Rows are points. To make a cloud, some directions were put in groups of two or more. Within a group, all points are equally far from the middle, so they leave a hole (a ring in 2 directions, a hollow ball in 3). The other directions are filled evenly. Then the cloud was stretched, turned, moved and blurred a little. How many holes are there, and how many directions does each take, smallest first?
In the rows, zero is written as 128.

Cloud, 14 rows:
[[135 152]
 [160 114]
 [167 164]
 [ 74 150]
 [ 89 139]
 [150 138]
 [136  90]
 [145 117]
 [150 141]
 [ 80 155]
 [152  98]
 [ 77 155]
 [ 77 149]
 [149 119]]
Holes: 0

Cloud:
[[143 128 182]
 [115 118 188]
 [107 104 180]
 [151 153 122]
 [132 158 113]
 [109 156 107]
 [ 80 131 119]
 [129 163 126]
 [176  95 116]
 [153 118 180]
 [124 132  91]
 [151 112 182]
 [137 158 116]
 [ 86 119 117]
 [182 117 147]
 [161 136 164]
 [167  82 128]
 [105  97 119]
 [150 127 179]
 [ 78 119 159]
 [172 119 164]]
Holes: 1 (3)

Cloud, 29 rows:
[[ 99 145 158 119]
 [114 134 120  86]
 [115  80  98 135]
 [149  81 106 136]
 [152 157  97 162]
 [171 137 147  94]
 [103 125 103 184]
 [167 172 148 118]
 [156 172 121 156]
 [134 166 160 128]
 [125  71 138 136]
 [145 154 156 157]
 [128 126 141 202]
 [169 125 145 102]
 [147 189 115 128]
 [146 114 131  77]
 [132 123  83 160]
 [119 141 167 183]
 [113 148 105 165]
 [130 163 117 167]
 [142 164 102 159]
 [166  96  90 111]
 [124 144 170 165]
 [103 144 176 149]
 [136 153 143  75]
 [157 105 119 173]
 [145 148 137  65]
 [185 137 125 140]
 [169 145 112 164]]
Holes: 1 (3)

Cloud:
[[ 91  88 187 107 118 155]
 [109 116 128 125 152 178]
 [108  83 169 139  98 105]
 [124  97 135  69 144 152]
 [164 121 179 158 128 142]
 [116 107 172  71 128 111]
 [132  65 163 106 148 171]
 [149 100  94 141 120 135]
 [155  74 179 152 121 146]
 [129  91 131  71 134 152]
 [118 144 147 101 170 102]
 [134  97 136 141 169 122]
 [ 94 150 113 119  93 141]
 [188 146 139 128 126 138]
 [116  80 150  92 160 168]
 [168 137 118 135  93 162]
 [115  95 167 113 162 102]
 [126 151 156 104  74 149]
 [127 146 169  97  78 136]
 [114 136 196 103 115 153]
 [119 141 140  86 161  97]
 [127  74 150 143 102 103]
 [135 141 178  98 114 170]
 [ 83  88 179 122  99 133]
 [147  60 145 149 100 128]
 [153  80 180 114 132 173]
 [153 134 150 137 144 179]
 [153 109 124 107 177 156]
 [168  78 125  96 140 135]
 [ 92  86 181 123  94 164]
 [164 101 130  99 159 102]
 [114 107 185  74 125 131]
 [136 123 132 157 156 126]
 [180 153 133 126 136 120]
 [153 110 168 175  96 138]
 [126 114 114  77 140 152]
 [148 153 139 102 125 171]
 [113 143 150 125  58 154]
 [112 139 180 158  92 124]
 [138  91 153  91  85 159]
 [116 107 167  74 106 115]
 [107 115 140  65 145 133]
 [110 105 165 108  70 113]
 [101 127 115 142 107 176]
 [ 77  79 156 112 118 152]
 [152 114 137 161  74 173]
 [166 122 123 108 169 111]
 [100  89 173 121 141 107]
 [179  77 147 104 123 125]
 [128 110 186  84 128 103]
 [113 141 114 113 115  94]
 [112 118 120 108 115  90]]
Holes: 3 (2, 2, 2)

Cloud, 107 rows:
[[139 112  86  72 145 147 155 151 173]
 [108  99  74  92 146 157 167 116 107]
 [ 94 140 145 103 111 132 148 139 168]
 [117  83 112 109 106  94 165 126  81]
 [100 139 128 121 146 162 131 183 155]
 [ 72  69 105 128 144 155 154 159 104]
 [175  72 126  95 141  75 142 121 104]
 [ 98  94  89  76 145 145 111 153 104]
 [115  75 104 180 138 177 126 109  96]
 [100 132 119 124 113 108 168 131  92]
 [145 109 111 217 129 117  90 156 111]
 [117  74  98  87 118 106 103 148 105]
 [114  92 100 183 111 105 116  93 145]
 [117 181 105 127  98 122 120 165 120]
 [139 119 133 166 165 131 165 114 134]
 [157 132 112 176 143 147 175 165 109]
 [ 95  69  86 145 139 153  95 123  71]
 [157 126 122  71 127  77 138 140 165]
 [149 138 117 165 120 168 125  90 115]
 [115  56 134 104 139 114 144 170  84]
 [102 146 123 128 104 170 143 186 107]
 [128 148 152 127 106 103 120  83 132]
 [ 85 108 115 151 104 170  97 116  58]
 [133 140 100 143  94 126  99  90 172]
 [142 101  79  86 139  92 149 142 146]
 [144 101  65 161 170 128 152 145 113]
 [100 121 122 142  73 168  92 116  90]
 [145 100 133  72  97 105  95 131 133]
 [160 143 147  82 109 132 135 103 157]
 [149 108 136 127 137 152 154 198 120]
 [ 92 130 165 128 116 118 113 127  66]
 [139 162  75 115 131 144 152 136 182]
 [136  78  77 132  85 119 111 141 124]
 [115 157 108  86  99 112 135 116 110]
 [ 95  94 112 103 130 167 148 130 172]
 [141 124  91 200 122 109 108 174 103]
 [165  94  91 148  89  80 115 119 109]
 [141 111  86 131  99 182 135 164 131]
 [158 122  86 173 139  77 103 147  99]
 [147 159 122 121 108 134 150 125 199]
 [ 63 104 129 139 130 157 158 149 124]
 [140  86 143 148 133 159 154 102 112]
 [108 115 114 188 143 112 162 134 142]
 [119 161 146  92 132 154 120 167  87]
 [ 95 120 111 173 100 169 111 145  54]
 [150 145  91 149 113 174 108 154  85]
 [111 121 128  77 103 164 150 160  94]
 [133 158 112 139 100 102 146 136  85]
 [172 170 133 151  93  98 106 110 102]
 [183 169 116 150 125 117  82 122 140]
 [ 74 108  79 158 106 131 121 113 113]
 [164  98 157 150 147 100 117 149  61]
 [169  98 109  91 177  90 135 138 113]
 [121 187 133 162 119 155 148 173 145]
 [142 149 173 144 131  92 151 129  88]
 [117  86  79 122 167 158 136 175 119]
 [131 124  92 153 107 172  78 157 125]
 [ 84 148 105 162  80 177 100 136 126]
 [ 91 112 111 150 111 131 181 126 124]
 [173 149  92  76 148 135 149 165 149]
 [198 135 139 128  99  82 109 115 142]
 [139 133 160 189  86 112 154 118 136]
 [153 158 150 148 143 154 168 132 128]
 [116 123 108  85  94 155 128 172 110]
 [155 116 143 208 104  76 106 122  86]
 [119 182 122 186 101 143  84 124 105]
 [ 87 119 127 164 120 135  72 117 101]
 [118 125 102 191 126 111 119 108 162]
 [123 138 101 174 115 183 111 139  65]
 [163 165 121 140 121 153  78 132 104]
 [139 149  99 179  92 113 131 174 143]
 [103  92 148 101 124 131 123 141 164]
 [ 78  78  99 138 105 152 100 101  75]
 [177 143  92 125 108 119 129 127  89]
 [ 78 123 155 112 140 151 137 150 129]
 [ 88 118 139  83 125 105 136 130 127]
 [134 136 127 105 106 153 184 123 152]
 [122 104 116 138  87  92 147 163  89]
 [104  85 155 159  90 122 139  88 121]
 [152 137 123 113  67  93 112 116 104]
 [107 151 170 119  97 110 120 135  83]
 [147 194  88 139 138 152 135 170 136]
 [114 173  83 128 163 158 128 151  99]
 [146 161  65 111 157 165 122 161 134]
 [168  67 143 120 120 114 104 137  92]
 [155  99 129 169 169 122 124 114 134]
 [147 108  89 137 171 138 159 133 169]
 [174  75 149 103 141 118 135 153 130]
 [187 144  93 114 113 120 114 133 100]
 [178 117 118 108 154  62 116 129 125]
 [ 89 119 142  95 126 103 153 123 119]
 [ 85 151 110 114 101 146 161 139 140]
 [102  49  85 163 106 136 111 118 120]
 [153 152  82  92 151 146 102 158 110]
 [ 93 147 112 175  69 157 110 140  99]
 [136 167 117 157  93 109  87 100 156]
 [119 107 106 115  88 142 145 180 143]
 [181 157 100 145 107  80  90 131 127]
 [192 118 137  87 129  98 161 150 138]
 [138  81 118 185  76  82  99 123 119]
 [128  48  79 149 116 137 120 122  85]
 [121 100  92 183 141 110  90 160  78]
 [129 128 112 174 138 149 104 113  51]
 [166  78  98  78 154  94 132 136 108]
 [161 103  88  78 166  98 147 142 135]
 [138 127 164 173 143 149 127 118  87]
 [104 125 110 171  87 173 130 172  91]]
Holes: 3 (3, 3, 3)

Cloud:
[[ 96 134 106 127 108  84 178 119  67]
 [160 142 131 101  89 151 148 170 133]
 [ 88 166  88 124 147 158 142 193 125]
 [108 102 125 121 107 133 114  69 147]
 [153 143 121 159 116  88  94 183 113]
 [141 118 126  98 183 127 102 173 154]
 [ 96 128 141 107 154 131 110 122 163]
 [ 89 166 108 133 123 153 109  81 163]
 [ 95 104 154 126 165 130 129  97 157]
 [112 105 115 158 127 139 123  79 149]
 [123 168 157 121  93 107  89 152 155]
 [154 117 106 154 102 119 194 112 111]
 [120 150 141 130 141 126 100 181  75]
 [ 58 120 163 104 147 137 119  98 145]
 [114 100  79 183 162 164 151 181 188]
 [168 149 168 108  74 123  91 135 152]
 [128 162 105 139 187 156 123 163 148]
 [ 89 120 123 105 113 117 173 108  84]
 [129 146 148 118  76 108 141  90 132]
 [146 123 139 136  99 166 113 166 121]
 [127 112 132 136 184 129 111 126 124]
 [159 134 142 105  78 109 106 187  82]
 [167 124 185 125 123 170 129 166 157]
 [ 94  96 187  98 123 156 112 119 169]
 [105 154 143  96 175 162  90 163 157]
 [ 96  65  92 127 151 105 135 154 158]
 [166 144  91 127 119  86 122 120 139]
 [133 141 144 105 132 159 137  96 134]
 [107 116 135 151 111 126  96  81 207]
 [148 119  69  84 124 152 110 200 150]
 [117 139 112  84 135 156 106 208 149]
 [ 98 112 123 139 148  64 109 152 133]
 [ 71 119 124 145 156 113  75 128 113]
 [132 146  59 154  97 124  90 143 172]
 [130 164 125 103  78 147 143 143 115]
 [150 177 180 114 140 161 118 171 142]
 [173 165 136 147 143  91  99 113 106]
 [126 139  56 142 139 133 120 114 116]
 [135 173 106 188 168 145 153 152 165]
 [122 149 159  52  88 158  89  98 102]
 [154 141 114  91  70 134  93 171 111]
 [ 89 110  97  89  84 115 131  98  89]
 [110  96 120 155 147  92  88 155 126]
 [145  60 174  57 141 144 115 113 151]
 [143 139 104  79 155 133 108  99 169]
 [ 62 106 138  95 155 165 147 106 104]
 [154 142  55  96 138 133 107 148 158]
 [ 81 128  92 139 110 150 156 131 132]
 [ 71 137 164 132 106 129  96  97 151]
 [178 146 151 130 109  85 111  97 138]
 [ 76  72  84 121 141  98 133 133 150]
 [ 97  93 128 127 108 108 158 158 128]
 [181 154 160 107  78 139 114 151 146]
 [104 104 105 148 129 111 109 139 107]
 [167 167 153 125 168 196  96 165 164]
 [137  87 103 162 146  94 111 160 144]
 [101 119  93 166 125 112 169 122 103]
 [126 101  80 137  83 147 147 104 120]
 [121 192 151 107  78 128 105 117 102]
 [154 156 199  82  90 129 103 138 115]
 [146 145 125 160 129 148 111 184  90]
 [132 108 114 185 161  67 146 135 127]
 [ 68  93 135 161 121  85 131 145 137]
 [120 132 122 120  97 146 151 160  63]
 [125 155 111 110 138 140  99 166 105]
 [120 126  93 117 103 145 111 116 126]
 [103 102 104 101  88 153 127 114 151]
 [103 139  88  99 108 147  96 156  97]
 [162 112  69 125 129 113 123 153 176]
 [141 116 140  43 107 162  73 169 129]
 [127 118 112 112 122 186 144 176  89]
 [ 65 104 147 133 163 133 118 110 125]
 [105 142 133 124 136 143 123 153 124]
 [ 99 112 137 122 127  55  96 143 113]
 [ 89 146 122 151  90 145 152 103 101]
 [152  84 142  76 122 178 110 135 162]
 [122  84 177  84 144 141 115 145 140]
 [122 185 160 136 119 146 118 122  76]
 [197 119 133 101 101 148 126 134 129]
 [136 115  94 189 173 127 169 153 161]
 [148  97 139 136 142 151 151 165 121]
 [127 122  69 117 129 115 131  99 166]
 [167 128 149  92 120 158 139 168 101]
 [140 135 159  98  82 114 107 149  83]
 [128 130  76 149 142 126  81 139  95]
 [153 145  79 173 139 144 144 181 174]
 [112 108  95 168 179 112 117 145 181]
 [151 140 106 132  98  99 128 127 142]
 [134  66 123 110 125 126 109 102 148]
 [ 96 144  73 151 148 169 133 148 107]
 [150 105  88 141  92  51 137 130 130]
 [130 133 143 149 167  84 141 108 158]
 [104  82  89 162 179  99  96 130 152]
 [132 182 148  80 107  92  97 121  43]
 [101  97 152 138 137 112 153 130 120]
 [125 134 158  82  84  76  95 112  89]
 [123 177  92 107  89 138 175 139 104]
 [143 197 107  79 110 127 146 134 101]
 [114 155 132 108  91 133 101 132 178]
 [140  91 159 101  87  97 113 102 158]
 [ 72 101 129 156 112 137 108 112 134]]
Holes: 0

Cloud (99 x 9):
[[161  89 123 143 151  74 134 145  92]
 [111  93 116 122 129 108 185  93 120]
 [126 112 110 143 122 138  96 157 139]
 [110 124 131 106 136 100 106 154 111]
 [126 127 139  72 156 131 165 109 113]
 [ 98  88 148 120 105 146 135 115 111]
 [170 110 168 134 120 135 123 168 111]
 [123 155 157 114 157 104 143 100 160]
 [132  84 159 135 139 111 196  67  89]
 [182 131 134 114  76 169 153  91 104]
 [191 104 157 122 113 164  98 120 116]
 [158 160 102 169 127 161 169 103 121]
 [111 114 111 137 198 102 168 162 142]
 [134 155 141 124 188 119  88 147 150]
 [141 112 104 144 195 112  94 122 172]
 [150 128 186 121 169 152 126 107  95]
 [167 106 141 181 173 110 108 123 114]
 [148 150  77 112 146 134 173 112 145]
 [144  72 132 120 143  99 122  88 119]
 [133 135 150 183 147 155 130 159 123]
 [155 120 206 143 170 171 127 116 116]
 [115 140 176 118 155 131 117  95 150]
 [104 150 144 143 191 148 139 150 147]
 [123 147 129  92 184 105 137  98 117]
 [ 95  91 192 119 135 113 124 107 108]
 [193 169 189 114 161 136 125  90 154]
 [102 131 162 115 172  98 185  85 114]
 [114  56 182 159 127 154 156 106  94]
 [127  96  98 125 126 141 143  93 140]
 [180 204 138 141 179 147 172 137 155]
 [128 134 124 101 121  87 109 138  79]
 [175 115 155 161 122 161 171  87 104]
 [146 152 130 179 152 170  94 155 150]
 [101 126 142 138 186 126 135 186 125]
 [191 159 131 173 138 125 163 120 149]
 [139  83 163 191 161 144 189 128 114]
 [146 115  96 151 130 140 138 135 162]
 [151 131 146 123  79 161 170  81  89]
 [119 136 151 100 174 144 130 101 109]
 [116 101 106 125  94 110 185 141  70]
 [166 132 151 130 155 175 109 175 148]
 [ 88 108 163 155 165 115 107 137 106]
 [175 160 126 180 135 159 119 145 126]
 [187 148 199 141 185 136 148 125 155]
 [118 144 126 158 197 138 144 105 178]
 [ 97  92 103 114  91  85 167 116  67]
 [124 134 139 146 116 157 170 103  78]
 [177 129 179 130 165 127 201 104 125]
 [127 118  87 126 119 121 102 108 111]
 [110 121  97 152 174  80 169 123 100]
 [119 102 140 156 174 103 146  77 123]
 [149 150 107 139 114 135 123  54 109]
 [150  91 138 106  89 100 143  72  75]
 [160 140 125  81 169 132 174  95 112]
 [172 138 178 113  94 148 135  73  88]
 [133 159 136 100 102 148 158 136 131]
 [189 123 137 140 193 142 154 104 120]
 [184 175 183 138 171 153 159 137 130]
 [130 114 107 108  82 124 121  82 110]
 [171 111 179 164 180 126 195 123 129]
 [163 113 132 143 142 117  88 110  91]
 [ 98  95 139 120 109  89 125 150  95]
 [ 97 133 135 135 208 133 160 131 142]
 [135 111 131 193 163 101 139 146 107]
 [154 123 138 184 184  88 164 143 112]
 [178 104 183 153 117 190 115 110 135]
 [101  97 124 182 158 102 135 152  90]
 [102 114 141 167 116 103 154 126  93]
 [145 148 170 123 149 142 177 153 151]
 [157 121 154 180 144 198 129 120 128]
 [142 133 119 125 135 128  65 132 126]
 [119 131 141 110 112 167 125 125 150]
 [136  83 198 126 124 150 158 134  92]
 [141  85 153 165 169 147 133  69 119]
 [133 143 145 110 153  80 153 117 154]
 [128  73 123 137 162 108 125  91  83]
 [126 112 152 128 113 157 148 154 122]
 [148  98 170 163 202  93 139 101 124]
 [146 140 142 121 173 156 140 165 185]
 [193  98 168 168 131 143 141 115 129]
 [169  88 157 128 123 168 117 134 108]
 [122 174 118 122 186 151 124 128 167]
 [119  98 139 126 173 114 202 150 135]
 [130 171 120 112 171 122 170 163 120]
 [128 144 137 132 159 118  85 146 121]
 [124 116 155 118 167  98  93 149  98]
 [139 140 161 112 130  94 151 174 117]
 [181 113 181 159 120 159 110 150 139]
 [120 135 139 135 159 121 216  92 123]
 [121 154 152 140 137 145  94 104 142]
 [170 115 135 141 138 110 125  88  66]
 [119  72 111 155 167 160 131 114 122]
 [175 184 124 167 112 148 128 131 122]
 [160 122 191 128 115  99 136 149  94]
 [128  91 110 145 179  78 130 146 132]
 [171 145 111 117 178  78 135 118 121]
 [155 107 154 124 197 159 154 151 165]
 [121 135 161 164 124 144 142 150 129]
 [164 118 143 137 123 155 123 171 119]]
Holes: 3 (2, 2, 3)

Cloud:
[[ 96  67 158 108 102 131  82 156 104]
 [167 118 105 131 171 186 182 114 155]
 [114  97 129  85  94 174 167 147 144]
 [110 109 124 123  86  99 165 161 116]
 [116 113 124 131 105 176 107  79 117]
 [126 130 143 185 156  99 127 102 134]
 [125 128 148 125 156 139  86  78 156]
 [134  97 145 113  77 158  97 119 173]
 [ 93 156 196 133 140 160 155 181 128]
 [175 136 142 118 107 156  84 133 119]
 [142 111  97 170 182 117 143 126 156]
 [129 124 108 112  95  94  79 141 146]
 [104 118 124 150 106 126  99  63  94]
 [132 118 105 136  85 112 126 174 145]
 [113 127 158 145  67  89  74 141 131]
 [160 107 107  99 117 166 162 141 143]
 [112 113 102 154  96 140 106 107 177]
 [161 157 156 112 119 132 113  80 178]
 [117 118 157 159 122 157 128  74  88]
 [173 181 160 111 135 125 109 121 165]
 [109 170 122 126 175 153 159 110 122]
 [129 203 110 103 111 130 110 136 153]
 [137 115 192 136  83 128 142 134 116]
 [140  98 130 142 127 167 115 167 102]
 [149  96  79 176 146 135 114 114 155]
 [171 103 116 153 179 187 107 126 141]
 [103  89 152 158 108 121  65 100 137]
 [104 129 164 101  88 160 127 122 183]
 [161  35 137 172 122 143 105 100 135]
 [ 59 147 150 138 111 119 113 149 149]
 [112 163 148  96  79 129 146 118 107]
 [ 76 112 181 143 114 114  89 119 122]
 [159 197 102 114  96 131 111 123 168]
 [184  74 112 166  95 167 115  89 118]
 [114  94 127 105 170 161 102 137 156]
 [154 148 158 137 157 160 139  86 177]
 [ 88 121 111 126 119 117  99 108 110]
 [ 96 168 119  90 137 105 163 163 148]
 [150  87 110 140  59 117 107 138  93]
 [119 167 121  91 116  92 154 130 145]
 [125 136 119 175 135 140 149 170 120]
 [149 181 101 161 156 140 104 117 148]
 [ 97 136 157 179 122  97 112 110 121]
 [130 202 148  87 156 162 152 138 123]
 [156 114 137 145  59 170 107  93 122]
 [112 102 182 166 128 167 170 132 151]
 [ 97 142 142 147 101 116 158  99 166]
 [118 135 149 181 135 111 111  93 146]
 [135 172 122 131 113 120 134  79 185]
 [123 171 169 136 142 180 155 181 127]
 [160 132  96  96 121  76 128  96 135]
 [111 164 121 110 101 113  93 156 164]
 [123 162 147  98  79 177 143 113 143]
 [133  87 121 167 143 162 137 150  94]
 [138 129 102 120 106 125 116  43 129]
 [105 128 107 115 140 181 116 116 125]
 [136 125 175 151 100 111 107 163 138]
 [154  51 130 160 159 134 120 107 149]
 [153  97 121  98  92 173 130 152 149]
 [167 135 123 168 140 150 103 116  89]
 [102 115 114 126 109 141 145  79 126]
 [168 132 142 144 104 164 167 125 131]
 [177 119 136 167 106 166 111  57 114]
 [159  58  91 189 136  99  97  83 126]
 [ 52 124 181 109  93 149 111 199 149]
 [150 186 134 108 145  77 130 109 150]
 [157 157 173 126 115 131 117 142 149]
 [131 139 136  92 110 132 167 133 108]
 [130 141 127  97  78  79  74 102 142]
 [118 203 135 116 102 123 135 137 136]
 [172 142 139 160 181 162 123 104 101]
 [115  92 139 114 161 172 157 108 135]
 [182 139 101 152 157 187  88  68 131]
 [141 131 138 140 152 122 171 115 194]
 [141 160 143 121 142 114 176 178 192]
 [147  93 146  86 122 122 139 118 151]
 [206 150 140 121 115 158 101  95 145]
 [126 132 117 114 147 173 186 104 145]
 [142 195 134 119 116 123 160 128 128]
 [117 140 165 146  67  85 142 116 146]
 [ 91  69 117 164 126 161 165 157 108]
 [ 87 159 139 110 107  96 131 129 104]
 [172 119 122 162 179 196 122 124 148]
 [140 136 129 166 166 114 129 166 161]
 [125 137 144 177 137 137 139 117  84]
 [118 128 172 131  97 173 149  97 135]
 [175 102  78 112 126 113 123  44 125]
 [132 124 139 144  99  91 167 153 160]
 [133 107  73 140 142 138 103  99 163]
 [151  43 129 154 144 108 116  84 143]]
Holes: 3 (2, 2, 3)
